Each row is a point. Any point is a mix of the corners, with weights that add up to 1. It lies inside the corners' shape when no weight is negative. Say inside or outside, and name the corners with a negative weight.

Corners:
(1): [ 27  14 -40]
(2): [-8  1 37]
(3): [ 21 -15 -18]
(4): [-60   2  14]
Points:
[ 12   4 -11] -> inside
[  9   3 -12] -> inside
[-21   5  -6] -> inside
[-35   8   2] -> outside (3)
[  3 -10 -10] -> inside
[-7  9  8] -> outside (3)
[ 21  11 -32] -> inside

Corners:
(1): [-29  20  10   3  23  28  31  26  -1  10  40]
(2): [-14  -3   1 -28 -51 -15  10  -5  13  34  -8]
(3): [ 36   0   7  42   7 -45 -35 -40  36  23  37]
(4): [-37  26  58 -21  11  10  -4  24 -10   2  49]
(5): [-26 -45  19  -1 -49  -3   2  27  32   5 -33]
(6): [-14 -14   1 -29   8  -8  13  12 -49 -12  27]
(7): [  1  11  25 -46   3 -12  40  22 -13  -6  19]
(8): [ -6 -51  10 -15 -26  -7   8 -42   2  16 -49]
(9): [-22  24  -7   7  12   8  30 -17  11 -35  51]
(10): [ 13  42  38  57 -10 -19 -21  -2   7  21  25]
(11): [ 60  -6   4  38 -33 -18  -4 -38  18  28  48]
(12): [ 16 -12   8 -41 -11   3 -26   9 -15  10 -10]
Points:
[ -9  -9   8  -3 -10   3   5  -4   8   6  16] -> outside (7, 10)
[-8  3 17  5 -4  2  2 -1  3  9 23] -> outside (7)
[ 31  -5  15  42 -13 -34  -9 -35  21  11  37] -> outside (1, 2, 12)
[  2 -23  11 -23  -5 -11   9  -9  -2 -11   6] -> outside (1, 2, 10)
[ 15  -9   7 -13 -24 -18   4  -2   0  22   0] -> outside (4, 9)
[ -7  -1  10   6 -10  -3  -2  -7   8   6  18] -> outside (7)

Corners:
(1): [ -6 -11 -11 -12  11  -5 -12  16   0 -17  -2 -14   1  13   0 -23   8   4
  11 -16]
(2): [ 11   0  -2  13   7  12  27   9  -5 -21  -9   0   2 -13  -2 -11 -15   8
  24  -6]
(3): [ 46  -7   1   7   0 -15 -17  10   3 -30  -9   8   9  13 -13  -6  12  13
   6  -6]
(4): [ 12  -2 -26   5 -12  10   4   5 -18  15 -16 -26  -1  20   7  -9   3 -14
  -4 -18]
(5): [ 29 -17   4 -25   1   1 -11 -18   0  19  -7  -9 -36  -5  -5   2 -12  14
 -15  49]
(6): [ -5  -7  21   5  13  -6  -7  11 -21 -33 -11  11  -3  10   5 -12  22  18
 -21  -9]
(7): [  0  -3  17   7   9   9   2   1 -15  18 -13   3  18  13  -4  -8   8  12
   7 -17]
(8): [  9 -10  -7  12  -2   3   8   3   9  18   9   3   6  25 -11  -3   5  -8
   0   4]
(9): [ 23  -2 -12   1  -8 -11  20  14 -34   5 -19  11  -3  -2 -20 -16  -4 -13
  13 -17]
(10): [  2  -5   5 -10 -30  52   0 -11 -24  35  -9   6   6   5  -9   4   2 -15
   0 -16]
(11): [ -3 -13  18   7   7  14  -4   2 -25 -18  10  -4 -10  -3 -16  17   5  20
   9   2]
(12): [ -2  27   2  16  17   0 -15   9   5  -5 -24  -5 -20   4  -4  18 -16  -3
  14  22]
(13): [ -8  -5   9 -17 -35 -18   5   7 -27  23 -18   8  11 -15 -15   0 -16  19
   9 -21]
(14): [  4 -19   1 -44 -37 -10  22  14 -14   9   9 -25  17  25  23 -13  10 -25
 -11 -28]
(15): [-11  55  13  15  14  19   0   8 -15 -33  -9  12   5 -22   0   9  18  24
   6   4]
(16): [-10  -6   6  -5   9  -2 -12 -39  -7  -1  -4  11   2  -2  -7  -1  15  15
   0  -1]
(17): [ -5 -13   6  13  -3   3 -14 -25  -9   9  -5   3 -18   5  -1  -1 -49  23
  20  55]
(18): [  0   6 -21   6  23  10 -12   6  12   8 -18   0   7  12  38  -4   0  -9
   9  13]
(19): [  7  56 -28  -1  27   0   0   3  26  -9 -23   5 -22   2  45   9  -3  15
  14   7]
(20): [  3   4  17   2  -1  26   1   2  15  33  53 -22  -4  24   3   1  12 -56
 -22 -15]
(21): [-18   0   3 -14 -60   0  13  10 -20  35 -18  -7   2   2  22 -11  18 -26
   3 -14]
Points:
[  1  -4   2  -1  -3  10  -3  -1 -10   4  -5  -1  -2   6  -2  -3  -2   3
   6   0] -> inside
[ 2  7  1  8  9 14 -5 -2  1 -1 -4  0 -6  6  4  2  3  5  4  8] -> outside (9, 13, 14)
[ 4  4  1  0 -4  8 -7 -4  0 11 -5 -4 -7  2  0  3 -3  2  6 11] -> outside (6, 9, 14)
[ 7  3 -5  2 -2  7  0  4 -4  5 -7 -6 -6  9  5 -3 -5 -4  9  6] -> outside (6, 13, 16)
[ -4  13   9 -11   4   3  -9  -8 -14   7  -9  -3 -15   2  -6   2  -9  10
  -7  10] -> outside (2, 3, 8, 11, 18, 21)
[ 14   9  -3  11  -1 -11  -3  10 -12 -12 -27   7  -4  -3  -8  -6  -9  24
  13   5] -> outside (10, 11, 14, 16, 18, 20)
[ 5  3  0 -6 -3  2  1  5 -8 -1 -6 -3 -3  4  2 -2  7 -3 -1 -6] -> outside (7, 17)
[ -3  15  -5   6   8  -6   4  17  -2 -33 -13  -1   9   1  12  -3  18  13
   9 -21] -> outside (5, 7, 9, 10, 17, 20)
[ 2  4  3 -1  1  5 -3  0 -7  5 -5 -2 -1  7  1 -1  5  0  1 -2] -> outside (2)

Corners:
(1): [-15  -9  20 -18 -27  -1  13  16 -47 -27  18   9   4   0 -45 -24 -31 -18
  34 -19]
(2): [-27 -47  15 -40 -49 -28  14  35 -58  -5 -41   2  35 -39  -7 -54  13 -40
   0   2]
(3): [-51 -37  -4  15   8  22  19  18 -21   2  12 -28 -37  25  23  -1 -15 -17
   0  16]
(4): [-29   3 -29   4  -4  17  -7  -7  -2 -31  12 -24 -31   3  20 -30 -22 -25
 -20  22]
(5): [  7 -12  18  -7  -9 -26   5  -4  -2  20  34 -15 -20  19 -19  34 -21   6
  -1 -11]
(6): [ 25  15  42   3  35  -7 -20 -20  25 -37 -16  15 -33  30 -25 -18  15  21
  -1 -16]
(7): [ 26  58 -37  31   1  20  11  -1  50   0  39   6   5 -32  19 -22 -19  -4
  33  -9]
(8): [-10  29 -17  18  12 -36 -21  15  15 -11  10 -20   1 -10  33 -43  17 -19
  21 -12]
(9): [-15   8 -16 -39  -4  12  47  11   9  33  43 -17  -5   1 -52  13 -48  16
  51  25]
(10): [-19  29  17 -15  47 -21 -50 -23  -8  50  50  13  10 -11  27   6 -22  49
  28 -29]
(11): [ 10 -27  27 -11 -24  10  -2  30  10 -26 -45 -35  19  -6   0 -16  12   3
   3   3]
(12): [ 34 -28  15 -10 -22   5 -27 -15   2  55  15  -9 -14  13 -37  14  44 -25
  35 -20]
(13): [ -8  -2 -22 -32  15  31   7  20  -8  -9   4  -9  25 -13  -8   5 -35 -18
   4  35]
(14): [-17  -1 -13   9  -9  -1  23  -8  27  -6  15  -9  23 -37 -27   7 -35  -3
  18 -13]
(15): [ -6 -37  12 -39   7  25  35 -27 -20  13  14   4  11   5 -20   8  -7 -28
  32 -25]
(16): [-14 -20 -55  -7  29   8  33  -3   0   0  35 -11  10  35   8 -39 -60 -44
 -15  19]
(17): [ -2  20 -36   0  29 -41 -25   9 -10 -13  39 -11   0 -15  24 -39  15  27
 -18 -20]
(18): [ -4  29 -38  25  -6  -7 -27 -19  13  21 -21 -27  47 -34  51  24   9  26
 -18 -26]
(19): [-19  27 -52  -5  50  21 -28   7  51   0  44 -16  32  29  39  37   3  32
 -17  36]
(20): [-18  28  41 -15  33  19 -23 -27 -10  31  37  -9  17  16 -22  24  22  11
   1 -12]
(21): [-37  -6  21 -16  12  12  -2  47  -4  -6  21   4   4  16 -22  27 -32   9
 -36 -26]
Points:
[  1 -21  22 -33  -7 -10  11  -2 -23  21  11   0  14   0 -39   4 -19  -2
  13 -20] -> outside (3, 4, 7, 8, 19)
[ -7   2  -9  -5   0   3   2  10   0  -3  14 -12   4   1  -8  -7  -9  -7
   3   3] -> outside (10, 15)
[-18   0   4 -13  12  -4  -2  14  -4   1  13 -10  15   2  -5   4 -16  10
  -4  -3] -> outside (4, 7, 12, 15)
[-14   9 -32  -2 -11   8  -5  13   8   2   3 -13  28 -23  12  -9 -24 -10
   9   6] -> outside (3, 5, 6, 15, 17, 20)

Corners:
(1): [ 33  43 -13 -13   5  -6  -2   5  -7 -11 -25   5   1  -1  10   9  -4  11
  22  -1]
(2): [-20  19 -13   0   8  15 -30  -9  37  30  17  -8 -13  24   6 -36  -3 -19
 -18 -10]
(3): [-13  14  -4 -32  -3   5   7  -5  10  -7  11  17 -25  19 -37 -45  16 -60
  -3 -16]
(4): [ 37 -24  29   9 -35   3 -40 -13 -47  -3 -26 -19   9  -3  15  34 -26 -11
  12  10]
(5): [-18   9   3  16  -2  26 -10  14  12  10  13  26 -21  -3   4   1  -1 -18
  11 -20]
(6): [  2 -24  24  -5 -28  19 -17  -5   5   3 -24  10  20 -31 -17  10 -25   0
  -3  13]
(7): [ -8 -15  -7   1  13 -12  17  -3   3   9  10  -9  -6  26  -9  -6  27  16
 -14  -5]
(8): [-37   6  22 -20  16  35 -27  -7  13  -9   3  -7   1  30   7 -30  29 -23
  26 -55]
(9): [-33  -6   6 -34 -32  29  -5  20  13  31  17  -4  -6  25  -1 -23  -3 -35
  -7 -26]
(10): [ -7 -16  14 -21 -16  22 -19  21 -21  47  -4  -3  -5  -1  -8  -7  14 -25
 -25   2]
(11): [ 14   4 -37   8  13 -12 -13  -7 -13   4   6 -10   0  -8   8  -8  -8  21
  22 -40]
(12): [ 20  23  -4  46  -9 -16  -5  -7 -34  11 -42  -9  18 -31   8  10  11   5
  45  12]
(13): [ -4  -2   0  11   8 -22 -30 -48 -16  -4 -38 -29  22 -44  25  12 -13 -11
  16  37]
(14): [-25  25  11  -5  -1  30   7  -5  16  34  24   5 -46  -9 -32 -36  26 -35
  -3 -51]
(15): [-24  16 -33  45   9 -17  27 -17 -26  -4  -4  23 -19   7  10 -20   0  46
   6 -20]
(16): [ 16  15   4  24 -22 -21 -13 -25  -8 -14 -10  15  22 -26   9   4  25  10
  14   0]
(17): [-33   4 -25  -4  -5  42  -1  -2  18  14  27 -16  -1   8  -4 -29  11 -13
 -51 -45]
(18): [ 16 -16   1   8  -5  11 -11 -18   2  24 -50   0 -16 -19  13  17  -8  -9
   5  18]
(19): [-17  16 -25 -23 -12  33  -9   1   6  17   1  17  -8  12 -15   1  -6 -14
   3   7]
(20): [ -6   2   2  18 -48 -35 -31  -1 -29  -1 -58   2  13  -5  -1  31 -25  -1
  15  36]
(21): [-15 -12 -22   2 -20 -20  -3   5  -8 -23   8 -13 -18  -8 -16 -30   3  26
  20   3]
Points:
[ -6  -6  -2   7 -15   6  -4   1  -9   3  -8   7   0  -2  -4  -3   2   0
   6  -8] -> outside (1, 2, 13, 14)
[-10  14  -7  -2  -6  11 -10  -4   1  12  -6   4  -4  -2  -1  -9   1 -12
   3 -14] -> outside (4, 7, 21)
[ -8   2   0  -5  -5   6  -7  -4  -2   6  -5  -2  -8   4  -7 -15   3 -19
   3 -12] -> outside (16, 19)
[ -8   1  -5   0  -6   4  -9  -4  -8  10  -4  -6  -4   6  -3 -12  -1  -2
   0  -9] -> outside (5, 16, 18)
[-26   0   0   2 -13   9   0   0  -3   8   3   7  -6  -2 -11 -13  12 -10
  -1 -11] -> outside (1, 2, 4, 11, 18)
[ -6   6   7   3  -2  15 -10  -7  -1  14  -6   6  -8   3   3  -6   6 -14
   6 -10] -> outside (11, 17, 20, 21)
[ -5   9  -8   2 -11   1 -10  -5  -8   7  -8   0   0  -6  -4  -3  -2  -5
   7   2] -> outside (8, 18)
[  0  -1   5  11 -14   3 -12   2  -9  10 -11   3  -8  -3   2   2  -2   0
  13  -7] -> outside (3, 13, 17, 19)

Corners:
(1): [-15   7  -4  -1  -6   7  -8   5 -28  -1  -4  13   2   9  -4   5   2   1
   2   8]
(2): [ -2  -6  -8  -1   0   0   2  -3  -2  -6  -2  -6 -12   1   5  -6   6   1
   6   8]
(3): [  0  -9   1   4   5   3  -2  -2   6  10 -14  20  10  -7   1  16   2  -5
  -8 -14]
(4): [  0  -4   3   4   7   4  -2  -8  12   0  -4 -12  17   5 -17   2 -23 -10
 -12   8]
(5): [ -7   1  -3   8 -10  -4  -6   2   1   7   7   0  -9   9   3   6   8  14
   3  -9]
(6): [  0  -5 -10  -7  -4  -7  -4  -3   7  15   8   9   4   5   8  -7   4  -8
 -17  -3]
(7): [  1 -10  17  -3 -20 -12  -4  -3  11  17 -19  -5   7   4   1   7  10   0
 -60   1]
(8): [ -2  -2  -8  -9   2   7   8  -1   2   4  -1  -7  -7  -6 -11   6 -12  -1
   5 -11]
(9): [  3   1 -12  -6  13  -1   7 -10  -5  12  17  -3  -8  -2 -28  -3   9   5
   5  -6]
(10): [  5 -14  -8  -9  -2   2  -2  -4   8   9 -13  -3   2  -9 -23   4  -4  13
  -8  -5]
(11): [  2   9  -7  -4  -4   6 -10  -7  10   3  -7  -8  -7   0   5   7  10  -3
   6  -3]
(12): [ 1  1 -6 21  2  9 -6  0  4 10 -2  0 11 -5  9  8  6 -5  2 -9]
(13): [  4  -1  23   1 -10  -5  -3   0 -19  11  -5  -8  -2  -2  -2  -4   3  15
  -3   0]
(14): [ -2   8  -6   9  -5  -6  -6 -14   6   2   2   9  -4  -2   9 -13  10  18
  -9 -15]
(15): [-21  -4  -1  -1   3  -1   6   2   7  -5  12  11  -1  -4  13  -5  10  -3
   1 -15]
(16): [-14   5 -13  -7  14  -3  10   2   0  12  11  -5  -5  10  12   1  10  -2
  10  -7]
(17): [  4   2   9   5   8  11   4   1   0 -42  -2 -10  19  -2   5  -2  -4  16
  -7   7]
(18): [  4   7  -1  -7  -9 -17   5  -3  15 -26  -5  -6   9   5   6  -7  -3  -9
 -17  -6]
(19): [  4  29 -18 -11  -2 -22   7  -8   2   7  33 -17 -13  -1  10 -19   3  12
   6  21]
(20): [  2  -3 -13  -3   0   0 -10  -8 -22  12  -5  -2 -10  -9  -3   8   1   3
   9 -11]
(21): [ -2   0  24   0   8  -1 -10  32   1 -18  -3  -5  -6  -4  12  -5   5  -7
   8   4]
Points:
[  1  -4  -2   5   1  -1   1  -6   3   6  -2   0   4   1   1   3   3   2
 -10  -9] -> outside (1, 10, 11, 15, 19, 21)
[-2 -2  4  2  1  1 -2  3  2 -1 -2 -1  2  0  1  1  3  1 -4 -4] -> outside (19, 20)
[ 0  1 -5  0  0  0 -3 -3  3  1 -2 -2  1  1  0  2  2  0 -4 -2] -> outside (13, 15)
